Every row gives one point. Each copy is the shape, with its points in the same order, turned, moved and blurred by noise. Some copies are also mirrored. Which?
(in the rows, 128 means zero)

Shape:
[[145 160]
 [156 104]
 [ 91 165]
 [163  97]
 [113  82]
 [169 223]
 [122 143]
 [ 67 130]]
Copy 1 (8 x 2):
[[100 130]
 [150 104]
 [118 180]
 [155  87]
 [184 128]
 [ 33 137]
 [124 145]
 [162 195]]
Copy 1 is: mirrored
Copy 2 (8 x 2):
[[112 171]
 [166 147]
 [ 71 130]
 [168 145]
 [155  95]
 [ 74 228]
 [109 142]
 [ 91  93]]
Copy 2 is: only turned
Copy 3:
[[131 167]
 [149 116]
 [ 82 155]
 [162 110]
 [120  83]
 [129 224]
 [114 145]
 [ 67 116]]
Copy 3 is: only turned

Shape (9 x 4):
[[136  83  73 161]
 [136 152 130 110]
 [ 61 162 165  88]
 [144 153  71 173]
 [ 90  54  63 114]
 [102  99 165 122]
 [101 137 176 102]
 [114  68 119 186]
 [105  54 134 144]]
Copy 1 (9 x 4):
[[155  90 108 183]
 [124 146 144 115]
 [ 56 185 173 127]
 [185 151 117 170]
 [ 90  84  79 190]
 [ 86 107 178 146]
 [ 87 140 185 122]
 [138  76 159 204]
 [103  61 153 178]]
Copy 1 is: only turned
Copy 2, 9 rows:
[[118 186  96 122]
 [149 112 158  96]
 [ 92  82 212  93]
 [127 120  75 116]
 [ 78 217 139  83]
 [122 146 195 134]
 [125 108 205 118]
 [104 187 128 170]
 [108 196 168 143]]
Copy 2 is: mirrored
Copy 3, 9 rows:
[[ 85  81  83 140]
 [149 145 121 122]
 [116 215 154  99]
 [125 122  47 157]
 [ 41  86 101  80]
 [ 98 138 164 135]
 [124 175 170 126]
 [ 63  99 120 178]
 [ 58  99 150 143]]
Copy 3 is: only turned
Copy 4:
[[142  75  94 121]
 [134 165 125 106]
 [ 61 197 155 108]
 [153 135  57 134]
 [ 89  54 107  82]
 [100 135 179 130]
 [100 173 164 116]
 [118  73 134 177]
 [108  77 160 138]]
Copy 4 is: only turned

Shape, 10 rows:
[[174 160 170 165 124 137]
 [ 94  84 131 184 129  88]
 [133 130 115  67 142 173]
 [130 148  87 112 164 144]
 [160  40 172 202 178 139]
 [201 136 105 113 162 153]
 [ 75 104  82 188 109 155]
 [163 156 138 111 152 152]
 [ 72 108  79 145  51 112]
 [162 199 143 103 142 154]]
Copy 1 (10 x 6):
[[152 155 177 108  76 145]
 [ 97  65 170 176  85 112]
 [138 114  82  69 148 125]
 [154 126 103 115 136  91]
 [152  67 181 179 109 204]
 [208 123 107  95 106 134]
 [ 77 107  95 189  85 128]
 [163 141 131  86 119 122]
 [ 53  85  90 135  43  90]
 [167 170 143  64 113  96]]
Copy 1 is: only turned
Copy 2, 10 rows:
[[161 156 189 146 151 155]
 [126 101 119 185 148  94]
 [146 151  94  96 119 196]
 [140 181  96 112 127 154]
 [210  90 108 202 199 144]
 [203 185 115 122 130 174]
 [ 90 150  89 219 121 135]
 [162 172 144 114 138 176]
 [ 73 117 103 174  58 120]
 [137 179 166  82 130 190]]
Copy 2 is: only turned
Copy 3 (10 x 6):
[[ 62 132 139 119 122 176]
 [108 117 123 205 143  98]
 [170  93 157  81 161 161]
 [160 107 108 119 171 177]
 [ 62  32 160 208 120 149]
 [125  71 108  93 129 200]
 [173 147 148 210 131 144]
 [112 106 134  95 151 181]
 [182 177 128 170 105  87]
 [112 139 132  68 163 197]]
Copy 3 is: mirrored
Copy 4 (10 x 6):
[[174 138 167 171 137 167]
 [ 89  65 157 177 140 100]
 [120 114 118  62 112 176]
 [133  97 103  80 160 148]
 [149   7 198 182 111 152]
 [202  96 117  96 128 169]
 [ 73  68  84 176 147 146]
 [158 127 142 100 136 177]
 [ 62 120  68 163 112  96]
 [163 161 140  92 156 183]]
Copy 4 is: only turned

Shape, 13 rows:
[[107 121 116 136 123 176 152 125 154]
 [189 154 136 114 108  96 166 138 129]
 [115 135 109 134 183 130 146 147 132]
 [145 187 113 100 110 149  79  96 124]
 [ 92 140 116 132 122 126 129 141 112]
 [194  68 105 100  71 111 125 138 159]
 [115 146  98 178 171 134 141 123 152]
 [177 115 117 159 105  97 145 163 169]
 [ 92 198 143 114  88 126  75  94 105]
 [130 144 129 160 146 157 118 167 136]
 [110 167 123 164 168 135 143 136 150]
 [121 163 181 119 109 120  73  92 124]
 [165  67 115 149  87 128 154 131  94]]
Copy 1, 13 rows:
[[140 112 136 130 122 167 140 130 175]
 [187 183 125 157 117  93 143 138 126]
 [126 115 106 137 162 133 113 160 133]
 [173 166 141 107 129 160  89  71 110]
 [120 132 121 109 105 132 102 136 141]
 [249 113 128 157  65 119 126 145 140]
 [111 121  87 168 148 149 112 122 152]
 [185 146 110 199  90 119 115 157 153]
 [125 175 152  86  99 131  70  59 123]
 [121 132 142 164 127 166 101 151 130]
 [105 144 110 159 156 143 106 128 152]
 [142 145 181 128 112 105  77  61 122]
 [168 102 120 150  54 121 171 142 107]]
Copy 1 is: only turned
Copy 2:
[[ 81 141 122 124 131 181 123 142 132]
 [175 181 113 123  87 126 123 123 123]
 [105 152 120 111 171 130 107 158  88]
 [105 174 110  88  75 141  36 147 124]
 [ 99 138 119 127 124 105 110 154 112]
 [203 118  94  99  95 176 136 157 167]
 [ 92 169 109 151 180 153  86 141 115]
 [178 163 117 147 130 145 127 171 157]
 [ 77 153 135 101  64  91  31 148 144]
 [108 167 141 138 140 153  98 189 105]
 [ 96 179 131 137 165 138  89 151 109]
 [119 136 169  96  84 113  45 136 141]
 [160  91 104 173  94 168 137 140 115]]
Copy 2 is: only turned
Copy 3:
[[100 128 114 108 132 169 124 110 159]
 [168 139 126 160 113 106 190 116 125]
 [135 101 101 128 179 148 125 130 127]
 [187 184  81 124 102 137  83 114 138]
 [112 121 106 126 120 134 107 150 114]
 [170  98 122  84  63 107 185 104 178]
 [127  85  86 160 150 151 107  99 141]
 [149  84 115 159 110 108 175 129 182]
 [147 187 104 139  88 109  52 126 107]
 [140 114 122 147 148 154 111 151 173]
 [121 115 100 172 164 142 105 115 143]
 [162 155 148 135 105  98  63 105 128]
 [147  76 151 101  65 161 169 129 124]]
Copy 3 is: only turned

Shape, 14 rows:
[[126 145 109 185 195 129 184 118 112  93  86]
 [105 146  53 101 100 137 122 182 149 153 186]
 [ 93 126 117 181 181  65 148 144  67 118 123]
 [119 165 157  73 131 181 140 100 175 194 108]
 [123 153 103 136  92 184 151  95 124 200 120]
 [126 134 154 127 158 162 195 124  50 102 123]
 [100 136 118 178 156 131 125 107  74  63 147]
 [111 145 119  73  83 145  92 162 119 156 102]
 [176 137 117 120  99 138 170  75 154 146 127]
 [ 99  56  72 122  97 142  91 196 138 148 167]
 [ 37  87  73  54  89 118 106 164 130 159 161]
 [161 146  92 121 169 159 161  79  75 124  95]
 [103 122 134 111 105 125 159 171  28  87 138]
 [177 134 128 129 153 150 144 108  66 136 165]]
Copy 1:
[[120  89  70 178 155 167 176 160 178 117  85]
 [198 162  90 111  68 144 122 102 176 126 186]
 [ 78 124  61 173 127  92 146 179 154 114 124]
 [149 146 152  62 154 194 153  87 152 194 115]
 [140 167 101 133 105 208 152  72 124 176 114]
 [ 99  99  91 125 146 180 160 149  97  77  97]
 [102 114  72 185 167 139 110 117 154  71 124]
 [155 179 134  73  90 145 102  98 155 127  99]
 [154 110 130 141 125 157 193  55 131 152 105]
 [172 107  79 117  39 122  56  99 157 142 158]
 [136 151  62  41  56 112  88  75 175 130 172]
 [150 126  62 136 170 167 175 109 110 120  66]
 [ 97 130  93 111  88 138 120 138 110  34 125]
 [151 120  99 152 156 149 143 119  70 114 126]]
Copy 1 is: only turned
Copy 2 (14 x 11):
[[ 67 132 113 179 166 166 146 101  83  86  75]
 [122 107  91 175 136 129  88 209 177 138 191]
 [ 82  90 142 179 196 105 110 137  60 104  89]
 [136 149 130 103  94 148 127 104 181 190 138]
 [131 102 106 160  93 169 143 117 129 186 153]
 [ 84 125 189 134 158 176 135  97  70 101 150]
 [ 58 120 121 155 139 109 137 139  44  80 141]
 [151 110 119  92 110 141  78 183 130 154 138]
 [164 107 106 141 113 148 162  95 153 103 143]
 [ 81  46 118 134 134 129 124 249 162 129 157]
 [ 88  48 114 123 129 106  44 189 170 153 192]
 [126 115  93 120 167 178 151  88  88 110 145]
 [108  89 184 135 156 151  82 161  54  92 175]
 [141 124 143 138 176 138 181 128  77 113 178]]
Copy 2 is: mirrored
Copy 3 (14 x 11):
[[165 154 129 172 196 137 184  96  86 109 145]
 [124 133  60  71 105 108 102 188 109 131 181]
 [178 123 147 183 135  77 179 123  75 152 159]
 [106 198 132  53 176 163 118 133 160 189 123]
 [113 200  74 113 129 178 131 136 126 193 136]
 [132 131 137 116 161 160 190  80  45 162 135]
 [117 142 156 163 119 123 155  96  62 103 168]
 [ 96 131 120  89 119 133  93 179 113 168  91]
 [149 165  87  94 122 169 137  79 162 143 122]
 [102  67  69 129 116 127  77 190 126 152 191]
 [ 50  96  77  83 116  64 102 180 125 177 162]
 [150 173  97 132 163 142 129  58  68 146 107]
 [110  81 133 113  99 129 175 127  31 153 125]
 [167 146 123 108 117 165 123  75  63 169 159]]
Copy 3 is: only turned

Shape:
[[108 176  89 153 129 181 143 177  67 110 146  84]
 [159 140 114  65 153 139 106 142 134 147 137 113]
 [129 105 103 171 142 150  68 135 108 134 129 131]
 [142 128 134  77 147 158 122  94 162 140 137 130]
 [ 97 161 161 137 134  99 144 114 126 165  67 159]
 [177 191 184 167 143 164  61 165 167  96  87 176]
 [110 132 143 158 127 144  94 147 163 160  63  86]
 [149 170  96 152  78 137 149 158 127 127 132 151]
 [134  84 120 134  54 152  86 155 125 133 162 156]
 [190  83 158  88 148 121  99 112 151 186 104 125]
 [109 122 105  83 135  88 112 145 162 171  92 129]
 [ 99 158 181 170  79  91 152 181 118  95 120 121]
 [158 139 178 126  67 110  53  90  67 109 160 183]
 [141 128 141  77 104 143 141 124  78 100  97  90]
 [137  97  79 128  79 128 139  85  96  83 170 122]
 [ 94 140 108  69 153 135 142 166 133 158 129 157]
 [156 103 107 139 130 158 131 115 164  86 109 176]]
Copy 1 (17 x 12):
[[152 212  84 194 121 117 141 141 186  74 126 149]
 [151 178 124 120 155 121 119 122 131 164 160 101]
 [178 143 110 174 168 132  92 108 151 116  79 130]
 [121 154 131 106 164 156 111 113 119 160 158 133]
 [ 83 134 179 139 114 111 102 160 130 141  82 135]
 [201 154 246 162 160 170 119 161 163 135 109 136]
 [125 150 141 197 158 151 145 136 105 144  67 103]
 [160 122 112 146 101 128 152 176 195 120 128 150]
 [168  74 100 138 152 153 105 131 171  87 120  91]
 [133 104 169 140 175 108 109  77 110 188 136  93]
 [123 143 118 116 136 100 118 152  98 163  93  92]
 [136 123 158 193  95 116 140 204 110  56 115 134]
 [169  83 159 155 109 153   7 147 179 101 162 102]
 [132 169 129 162  84 125 114  90 131 110 169 104]
 [149 112  52 128  89 136  77 106 142  98 151 163]
 [111 187 117  82 145  99 120 157 148 123 121 100]
 [175 127 140  90 127 164 132  96 148 126 109 170]]
Copy 1 is: mirrored
Copy 2 (17 x 12):
[[130 215 145 197  99 126 106 110  87 170 195 125]
 [164 182 117  87 139 139 152 100 105 140 120 132]
 [104 138 142 147 122 183  85 113 121 144 137 169]
 [129 157 111 114 175 136 162 101 127 131  98 124]
 [ 91 160 159 110 149  68  92 154 161 105 115 120]
 [105 212 168 155 143 130 117 124 131  62  97 243]
 [109 178 206 141 154 161  90 108 148 104 100 117]
 [162 158 150 189 104 109 133 136 153 123 164 158]
 [122 119 146 135 109 194 154 122 182 140 175 172]
 [129 121 180  55 160 135 153  91 121 122  83 151]
 [157 157 145  74 130 147 112 137 151 111 104  94]
 [ 94 178 170 167 125 112 124 145 147  46 216 119]
 [ 79 122  91  99 127 116 118  76 180 107 195 220]
 [ 94 179 140 118 101 106 167  63 120 122 151 103]
 [114  89  79 173  97 145 152  77 128 137 174 124]
 [146 190 118  92 127 129 138 172 124 147 125 107]
 [102 122 115 170 105 148 159 138 126 102  82 161]]
Copy 2 is: only turned

Shape (17 x 12):
[[156  51 119 121 187  79 101 151 130 187 170 113]
 [107 163 138 128 150 172 109 141  88 166 132  98]
 [102  65 100  85 121 164 180  63 115 185  98 209]
 [178 164 134 106  96 130 126 131 144 180 156 141]
 [113 134 155 207  83 146 175 149 119 138 106 186]
 [190 124  79 164 122 126 140 142 109 149 173 183]
 [147  82 144 123 121  99  83  50 126 175 185 207]
 [118 143 148 191 111  85 152 151  69 123  85 179]
 [176 136 199 199 169 162 125 128  57  68 126 106]
 [119 111 116 114 155 130 108 165 123 153 189 141]
 [ 99 139 156 136  78 144  87 136  60 121 185 101]
 [111 169 165 129 162 117 182 129 140 179 143 196]
 [108 162  89  92  91 146 101 134 126 136 188 120]
 [148  69  82 166  98 165 185  51  69  71 160 100]
 [165  82 113  95  82  89 126 167  81 146  78 170]
 [179 128 173 151 119 118  98 172 107 101 171 147]
 [196  50 129 168 130  99  94  88 103  70  81 147]]
Copy 1 (17 x 12):
[[149 134 111  77 159  56  78 165 146 195 166 191]
 [115 126 169 147 190 113 170 141 159 132 148 152]
 [134 122 123  85 117 200 119 140 227 198  57 145]
 [192 169 149 131 129 106 181 186 154 161 123 156]
 [113 220 133 160  98 201 145 122 141 141 146 149]
 [173 179 114 112 125 145 149 144 122 157 114 240]
 [171 136 194  68  72 121 101 170 185 166 100 214]
 [109 178 162 168 112 175 108 105  79 166 126 155]
 [181 148 183 174 164 136 102  52 121  81 187 178]
 [130 134 130  81 162 117 137 186 135 130 149 178]
 [130  96 185 160 118 140 147 188 134  99 193 171]
 [135 190 164  62 121 147 182 120 127 180 125 121]
 [136 104 139 115 129 119 189 205 144  97 115 169]
 [162  59  81 166  88 178 122  80 181 107 129 209]
 [164 146 120 165 137 162  73 195 108 198  97 151]
 [198 172 156 131 134 130 111 160 103 106 175 179]
 [184 144 127 171 103 123  15 103 144 120  96 196]]
Copy 1 is: mirrored
Copy 2:
[[126 161 123  91 170 121  47  85 142 232 159 156]
 [125 176 114 121 118 174  74 179  98 129 150 127]
 [164 199 162  92 157 232 176 103 217 152 167 149]
 [101 228 119 143 159 129 123 127 135 140 114 117]
 [ 94 170 159 190 129 161 177 172 137 166 157 190]
 [106 206  86 114 135 108 160 147 159 215 162 149]
 [112 212  98 102 137 126 139  45 174 147 208 168]
 [145 141 138 158 120 145 156 172 125 159 131 236]
 [ 82 103  30 156 155 177 126 177  63 159 164 192]
 [115 176 119 100 130 118  54 145 175 171 158 127]
 [ 51 153 113  89  57 151  94 161 107 115 146 152]
 [133 212 145 134 209 135 109 161 175 111 168 181]
 [102 195 134 108  78 115 102 147 151 112 133  89]
 [ 87  93 109  63 117 176 221 143 120 182 195 103]
 [127 159 130 111 118 179 137 103 160 200  51 185]
 [ 58 143  63 135 128 107 102 137 133 170 124 180]
 [143  87  58 138 138 172 171  63 119 205 152 174]]
Copy 2 is: mirrored
Copy 3:
[[153  55 132 142 174 195 115  78  83 179 152 121]
 [164 172 143  85 151 123 108 121  79 133 111 132]
 [138  83 209 170  84 146 105  87 120 106  25 182]
 [165 118 108 106  86 122 157  84 115 127 142 147]
 [ 67 172 183 136  79 143 170 150  86 119 128 165]
 [129 112 108 120 109 204 178 105  88  83 130 163]
 [166  95 170 207 100 155 125  37 102  77 156 157]
 [ 97 157 150 169 116 135 154 186  65 128 139 206]
 [171 156 201  96 168 152 161 215  69  82 194 126]
 [125 116 120 121 179 164 128  75 113 129 131 129]
 [114 151 131  95 158  84  90 102  65  72 172 145]
 [144 152 172 152 129 126 211  90 118 157 100 171]
 [128 135  81 106 140 103 111  72 111  87 106 117]
 [112  58 184 111 122 134 134 161  30  10  89 112]
 [115  71 115 139  99 151  87 160 125 138 133 214]
 [129 129 128 115 149 152 155 136 118  96 211 144]
 [154  62 164 190 109 175 101 211  83  80 173 129]]
Copy 3 is: only turned

Shape, 16 rows:
[[105  79  65  71 144 164  99 118 105 107  81 182]
 [108 112 159 109 111 152 158 154  53  99 107 120]
 [ 63  89 118 175 118 142 130 204 106 140  83 106]
 [168 151 150 132 135 139 184 173 144 158 133  80]
 [102 160  95 192 135  81 115 133 110 153  82 197]
 [139 120 164 119 135 136 116 159 138 140 148 185]
 [151 172  71 187 128  98 102 102 156 151 178 158]
 [158 163 178 101 125  81 220 137 161 122 124  84]
 [ 75  80 191 131 135 167 153 184 107 112 109 183]
 [144 108 165 132  95 105 109 138 152 118 204 199]
 [130 170  79 109 185  84 111 135  87 165  86 100]
 [112 103 187 168 119 185 101 107 178 190 103  91]
 [120  57 150 200 193  97 198 104 152 153 175 153]
 [ 75 129 176 158 172  78 121 175 174 151 206 149]
 [170  75 110  71  78  93 189 112  85 183 204 164]
 [ 58 176 137 166 173 185 197 126 158 104  82 152]]
Copy 1, 16 rows:
[[183 148  98 133 163 155 153 109  95 199  85 148]
 [ 83 117 155 105 111 116 149 117  72 153  97 146]
 [109  80 153 182 151  89 159 179 143 142  94 115]
 [ 93 120 138  72  61 106 155 191 132  77 126 163]
 [193 169 181 184 139  92 149 124 138  96 151 160]
 [135 129 104 112 145 102 109 117 112  92 132 183]
 [183 152 157 133 110 154 126 124 169  97 223 175]
 [100 148 138  58  18  98 175 115 139  68 118 134]
 [ 93  95 132 133 156  83 128 100 110 104  58 174]
 [123 112  81 114 111  98  83  69 129 100 184 196]
 [207 144 151 110 128 133 217 171  83 103 150 120]
 [ 84 122 171  56 195 106 144 157 207 118 138 134]
 [184  42 176  93 105  73 152  72 192  89 130 199]
 [126  68 106 136 114 105 152  87 153  26 167 162]
 [119 128 100  72  66  87 181  89  98 181 185 249]
 [118 133 203 133 119 150 158 111 162  53  34 148]]
Copy 1 is: only turned
Copy 2:
[[107  45 135 148 160 185 126 134 157 177  80 161]
 [ 79 147 164  92 116 176 124 100 111 114  88 145]
 [ 84 161 127 175  89 180 182 100 140 134 162 159]
 [135 152 108  83 116  87 167 106  95  85 147 153]
 [ 84 104 108 249  99 105 117 113  94 147 114 155]
 [140 131 144 125 140 110 110  94  83 186 132 154]
 [152 107  73 195 123  74  56 152  87 116 166 165]
 [ 96 128 131  52  82  38 148 138  80  93 129 123]
 [ 94 159 191 131 136 152 151  61 125 182 124 148]
 [139 137 157 118 142 106  57 126  54 197 174 155]
 [110 119  45 158  99 107 147 150 123 113  59 133]
 [180 107 117 139 105 142 155  62 116 117 189  70]
 [ 82 160 135 154 205  57 130 132 121 132 198  95]
 [134 212 107 144 110  63  97 114 130 201 186 124]
 [ 46  92  72  48 181 123  66 122  50 145 157 153]
 [118 118 186 175 106  67 141  53 186  92 122 153]]
Copy 2 is: only turned
Copy 3 (16 x 12):
[[127 115  94 133 173 149  50  80 182 113  49 185]
 [ 54 130 112 110 120 140 143  98 125 114  54 139]
 [ 77 128 169 177 122  99 164 113 197 125  91 135]
 [103 145  97 179  99 172 178 149  99 102 147 138]
 [117 131 172 125 139  63  73 172 134 152 134 177]
 [133 190 127 110 103 156 105 136 151 105 118 155]
 [164 111 132 131 112 132  53 173 127 149 186 110]
 [ 96 136  98 147  90 141 169 125  46  39 165 159]
 [ 77 214 118 114 107 109 135  84 183 108  77 157]
 [146 177 133  63  63 161  79 132 162  98 155 127]
 [114  95 144 161 213 141 117 172  97 106 119 162]
 [217 153 125 155 106 121 196  95 147 141 103 119]
 [132 162  50  95 129  59 151 148 185  78 194 110]
 [128 206 170 113 127 131 124 133 165  70 199  94]
 [ 93  86  69  32 105 204 136 127 162 106 177 186]
 [ 95 196  90 198 136  61 106  67  97 141 129 138]]
Copy 3 is: mirrored
Copy 4:
[[142 142 168 124 118  58 101 229 145  99  99 164]
 [117 100 162 110 146  68 129 120 111 138  98  87]
 [ 72 133 132 181 124 144  99 142 117 146 113  76]
 [102 152  87 155 184 126 164  60 116 130  91 152]
 [ 97 131 120 121  88 136  25 112 153 152 162 170]
 [125  81 105 140 168  93 122 130 183 129 124 162]
 [157 144  42  91 121 155 101 123 155 109 177 196]
 [113 134 122 136 144 100 199   8 156 108  75 170]
 [ 93  47 165 184 157  90 120 145 141 137 126 106]
 [159  45  74 118 149 118 144 125 211 112 141 151]
 [ 71 206 128  81 141  98  95 129 147 154  98 181]
 [170 142 126 164 230 192 106 106 150 134  90 129]
 [130  97 134 168 108 195 206 115 159 170 165 194]
 [ 59  58  84 114 184 176 159 118 205 130 157 173]
 [171  47  92  76  86 114 182 131 136 137  39 199]
 [ 81 141 192 175 159 129 110  83 101  74 174 172]]
Copy 4 is: mirrored
